Each row of a before or after table is a point. The points were changed in one or more steps. Then noise was added and the rows were shuffled. The steps act on how far a point lies along the listed directions, d1 being the first. Name the steps. A step turns or swaps two directions, mirrors them in a line or flattens them onto one, adds a multiple of one to another, or multiplies one. Angles are multiples of 10 degrees, from the lower direction toward the higher: turns from -170 to 170, lines from 10 to 170 but not 90. Use the fewest steps. Two steps may share a direction if one is a turn and the other turns, adds or multiplies; they go together, in the order done. Otherwise the lowest direction goes first.
In the rows, 128 means zero.

Directions:
(1): [144  87]
(2): [ 87 112]
Before, 9 rows:
[[155  87]
 [147 104]
 [127 128]
 [166  97]
 [196 114]
 [ 73 129]
 [141 141]
 [123  90]
 [ 70 139]]
After (9 x 2):
[[136 148]
 [ 82 106]
 [143 109]
 [124  82]
 [ 80 116]
 [165 108]
 [154  88]
 [187 141]
 [128 128]]
Steps: add 0.5 times d2 to d1

Directions:
(1): [ 95 122 148 176]
(2): [116 187 141 121]
(3): [153 120 184 121]
(4): [173 144 116 166]
Before:
[[110 116  98  82]
 [124 165 101 101]
 [116 121 141 121]
 [102 120 123 126]
 [133 142 115 120]
 [128 118 131 109]
 [123 145 118 121]
 [134 109 134 108]
 [123 120 126 127]
 [130 118  89  80]
 [133 128 135 119]]
After, 11 rows:
[[118 190 129 142]
 [138 205  99  92]
 [121 147 131 127]
 [137 137 134 124]
 [138 172 138 119]
 [132 171 144 111]
 [136 247 111 110]
 [138 117 110 121]
 [132 178 144 135]
 [159 146  86 130]
 [141 133 110 135]]
Steps: multiply d4 by 3; turn d2 and d4 by 110 degrees

Directions:
(1): [143 161 120 197 151 110 153 109 105]
(2): [150 106 207 139 105 103 136 118 129]
(3): [157  81  87 142 109 104 122  88 162]
(4): [128 116 131  89 192  78 137 114 118]
(5): [100 117 136 165 150 104  72 162 157]
Before, 10 rows:
[[154 137 123 133  99 173 124 150 116]
 [124 117 124 183 143 102  73 168 163]
 [120 119 142 148 132 114 126 138 128]
 [176 110 115 170  94 124 113  98 173]
 [138  92  10 125 141 106 137  67 173]
 [ 94 164 138 166 119 128 118 138 131]
 [146 128 138 174  91 128 131 120 119]
 [128 155  91 152 128 156 138 120 110]
 [113 146 118 103 142 126 147 140 114]
 [158 118 136 138 118 110 165 106 135]]
After, 10 rows:
[[134 144 153 100 138 122 154 128  85]
 [ 99 130 139  79 140 110 124 123 137]
 [117 148  84 107 204  99 119 152 122]
 [137 158 143 140 110 144 166 137 113]
 [171 102 163 112 135 110 131 127 121]
 [ 95 183 166 245 155 109 123 147 126]
 [117 112 127 133  96 126 110 140 151]
 [117 124 182 124 133 118 110 146 123]
 [155 183 150 139 176 116 159 115  97]
 [116 127 112 114 138 133 143 137 120]]
Steps: turn d1 and d3 by -110 degrees; turn d4 and d5 by -140 degrees; turn d2 and d5 by -110 degrees

Directions:
(1): [152 111 143 124  93 151  69 133  68 125 118  89]
(2): [128 133 103  98 103 165 181  99 100 186 119 119]
(3): [ 96  98 106 136  64  98  99 126 140 158 151 168]
(4): [137 130 160 177  84 130 177 169 134 125 156  95]
(5): [ 57 166 158 114 108 174 117 111 139 101 138 124]
Before (10 x 12):
[[127 134 164 154  81 113 106 159 152  99 126 130]
 [155 159 147 112 163 129 138 168 138 104 107 101]
 [141 144 168 134 152 142 119 132 118  93 113  89]
 [144 133 168 140 190 116 159 164 178  85 110 117]
 [138 151  83  69  84 191 242  80  84 244 125 109]
 [104 139 128 117 133 113  87 123 150 120 137 132]
 [106 114 120 131 142  99  98 139 142 108 144 139]
 [139 102 139 151 121 101  97 154 122  95 160 121]
 [ 81 137 131 121 106 148  96  97 114 135 137 118]
 [131 115  74  82 117 124 114  97  80 165  96 131]]
After, 10 rows:
[[176  99 127 138 144  94 105 136 113 128 112 119]
 [111 116 137 124 137 118  75 132 121  87 153 132]
 [131 150 152 140 139 122 124 145 148 108 139  98]
 [103 131 141 139 141 114 121 149 143  93 153 117]
 [134 147  72  60  87 189 227  71  85 250 123 122]
 [151  87 120 132 162  65 119 153 179 125 112 168]
 [166 115 105 118 133  79 110 167 142 144 115 142]
 [131 146 149 108 149 125  77 126 143  86  92 137]
 [107 136 127 130  54 148 166 139  93 147 136  88]
 [135 146 151 137 147 155 138 118 103 120 126  77]]
Steps: turn d3 and d5 by 100 degrees; multiply d4 by -1

Directions:
(1): [ 63 127  97 105 115 114 133 138  98  99  93 174 101 120 173 182 114 173
 129 128]
(2): [138 125 121 164  77 187  92 189 131 138  85 153 151  82 106 114 130 144
 127 149]
(3): [108 105 141 159 122 142 165 148 127 139 119 140 128 115 146 141  84  53
 175  63]
(4): [131 163 164 142 110 152 157 143  98 144 123  79  89 160 136 135 133 163
 205 159]
Before (14 x 20):
[[146 142 150 158 104 161 128 148 129 150 117 107 140 121  98 111 130 119
  143 135]
 [116 121 132 116 146 111 142 116 132 130 143 126 124 146 139 137 126 101
  135 108]
 [136 124 137 115 142 110 132 106 135 133 149 106 138 140 127 119 136 121
  134 123]
 [123 135 137 147 118 156 133 137 113 130 123 124 123 124 124 123 125 134
  161 133]
 [121 139 133 130 113 137 121 147 114 119 116 123 114 127 125 138 124 162
  138 143]
 [140 130 154 124 149 114 161 109 130 139 142 100 118 144 121 119 114  89
  140 101]
 [133 147 133 128 128 126 124 125 130 136 135 115 128 129 116 124 137 147
  132 151]
 [155 117 149 145 133 142 136 130 142 150 149 108 139 125 113 109 121  90
  155 120]
 [137 136 126 142 108 144 111 135 126 128 116 124 140 122 115 114 142 149
  116 148]
 [156 133 140 127 146 121 135 112 127 137 158 104 129 145 107 103 136 123
  119 134]
 [110 129 118 114 140 108 132 105 124 113 130 146 116 140 142 139 129 140
  114 126]
 [126 133 133 128 120 145 135 144 135 135 117 124 121 132 126 133 130 146
  145 138]
 [151 132 142 140 131 134 135 126 140 138 145  96 138 145 109 118 124 105
  140 125]
 [148 134 146 144 126 140 137 138 128 140 130 110 117 143 117 119 134 115
  160 125]]
After, 14 rows:
[[133 116 128 139 133 119 132 112 138 127 138 129 148 127 123 114 123  90
  111 102]
 [216 143 163 151 138 153 113 122 148 164 172  67 154 141  60  53 161 116
  116 162]
 [ 85 111 108 125 118 122 125 148 119 103 104 169 122 105 147 160  97 128
  119  98]
 [112 103 122 152 128 147 133 135 131 126 123 160 145 100 128 126 101  78
  137  84]
 [142 134 129 136 130 131 116 129 143 140 137 124 145 116 106 113 133 122
  120 137]
 [178 113 147 165 128 151 123 143 157 153 139 117 154 118  90  88 129  60
  136 101]
 [132 144 136 124 118 141 119 140 123 134 126 112 120 144 123 127 151 156
  141 160]
 [176 141 152 133 123 140 109 124 141 148 149  81 149 136  93  86 161 145
  136 163]
 [217 111 174 169 144 157 127 123 175 177 179  73 172 124  68  56 132  36
  147 112]
 [197 146 170 152 122 160 123 139 146 163 137  73 143 130  72  73 145 114
  132 150]
 [111 108 119 129 126 136 136 143 145 127 114 155 137 113 134 140 110 109
  128 101]
 [172 104 159 174 140 143 143 123 169 163 151 109 179 112  80  81 107   8
  119  63]
 [ 89 152 109 105 114 121 121 126  97 103 103 152  94 141 154 160 143 213
  126 171]
 [205 128 161 164 132 156 119 129 168 163 166  69 169 137  66  70 137  69
  129 126]]
Steps: multiply d1 by 3; turn d2 and d4 by -120 degrees; add -1.5 times d4 to d3

Directions:
(1): [103 121  98 122 159 120  80 132 113 107 120 144 151 147  73 141 147 157
 119 116 115 163  75 156  77 132  55 152 158 114 123  61]
(2): [118  78  88 175  72 115 100 130 106 128 104 153 129  79 122 157 136  94
 113  64 114 173 136 156 123 149 172 176 100 152 131 148]
(3): [187 152  81 114 106  98 134 147 105 152  95 110 141 123 125 177  43  93
 102 149 100 121  92 128 168 117 130 107 119 103 107  81]
Before (13 x 32):
[[136 115 101 162  94 112 149 121 128 144 130 128 119 100 137 140 105 104
  121  98 137 149 150 138 154 133 176 148  90 151 121 149]
 [ 67 103 169 120 166 172 136  88 145 121 168 145 105 148 126  72 241 165
  159 113 155 118 156 123  76 154 123 155 150 150 145 176]
 [204 194 106  72 145  94 158 158 112 165 128  94 138 176 135 160  37 127
  117 213 105  78  76 113 162 111  77  78 139  99  88  71]
 [143  80 111 142  88 111 107 123 115 145 129 166 151 108 105 174 125 109
  134  85  92 157 101 135 118 137 147 160 128 123 130 118]
 [ 79 115 148 132 183 142 107 118 136  90 132 144 140 153  76 114 175 176
  154 105 136 157 123 135  84 115  74 139 153 126 121 105]
 [181 173 131  88 103 111 180 161 108 161 136  96 133 133 169 127  76 114
  129 182 116  82 119 105 206 114 137  98 112 114 111 129]
 [ 77  93 159 132 164 151 138 118 142 110 183 176 129 140 122  83 226 163
  151  65 124 127 146 153  76 144 104 167 127 147 141 144]
 [ 60  92 207 133 150 154 118 107 137 107 162 127 118 145 122  76 215 198
  160 103 157 129 165 117  63 141 112 141 164 165 128 195]
 [171 180 170  63 184 124 156 135 130 145 148  93 141 173 135  98  99 141
  142 237 135  71 117  76 151 118  97  48 161  70 109  75]
 [107  86  97 153 129 135  96 128 109 120 128 134 132 119 111 140 133 112
  106  97 110 157 112 149  96 140 133 160 146 125 116 105]
 [139  89  96 159  78 103 111 103 121 129 120 145 128  80 118 128 140  79
  106 103 108 153 131 143 121 131 154 141 134 133 121 137]
 [168 135 107 180  82 116 131 158 132 162 117 135 123 111 159 151  93  58
   96 111 127 120 124 111 168 129 162 126 121 125 132 139]
 [ 80 132 158 134 161 166 136 123 127 101 150 129 106 146 103 108 187 154
  148 102 161 139 144 130  81 133 116 140 135 146 137 156]]
After (13 x 32):
[[134 104 138 153 118 150 143 121 127 140 141 116 106 110 168 120 113  94
  120 121 126 107 160 115 140 123 196 121 131 135 122 172]
 [164 107 160 113  94 118 167 112 145 164 152 134 132 122 153 149 103 102
  146 132 114 105 137  94 167 125 179 120 122 120 132 168]
 [ 95 107 187 125 166 157 164 113 152 115 193 164 119 141 151  73 213 155
  154  87 130 101 173 146  96 138 133 147 122 144 140 177]
 [ 69 110 167 116 171 175 135  89 148 115 168 134 114 150 125  69 236 175
  160 124 154 116 152 114  71 145 111 144 160 138 145 168]
 [114  85  76 134 134  99  52 145  80 120 101 156 167 116  58 158 148 126
  112 115 100 193  68 155  75 157  77 167 152  98 113  26]
 [175 170 118 146 133 117 145 158 146 156 129 111 122 153 151 148  79  86
  100 161 133  97  99 101 167 110 112  97 146 105 131 101]
 [ 76 135 162 137 159 164 142 126 131  97 141 125  97 142 110 104 182 155
  147 113 169 136 156 130  83 139 119 135 131 149 133 162]
 [151 146  77  99 120  95 112 166  83 140 124 121 157 143 105 150  87 137
  111 156  97 139  50 144 149 123  68 137 138 102 106  50]
 [ 63  97 214 116 163 156 121 105 144 103 161 127 122 152 125  75 213 201
  162 113 166 123 156 115  71 140 103 135 170 157 129 192]
 [165 132 145 116 105 108 159  97 151 140 143 108 114 110 155  97 115  85
  123 161 126 102 151 108 156 116 157  88 141 123 115 151]
 [ 79  88 156 170 133 145 122 107 140 107 131 149 118 108 109 114 182 140
  156  65 141 161 171 135 110 126 148 159 112 155 127 185]
 [164 117  25 135  92  74  84 165  72 147  97 140 147 111  91 204  78  98
   90 108  92 181  61 175 109 144  95 173 125 127  92  66]
 [157 172 124 117 146 112 176 128 151 152 149 107 116 146 138 121  78 131
  136 161 147 106 135 119 163 110 129  92 109 125 119 122]]
Steps: turn d1 and d2 by 110 degrees; turn d2 and d3 by -20 degrees
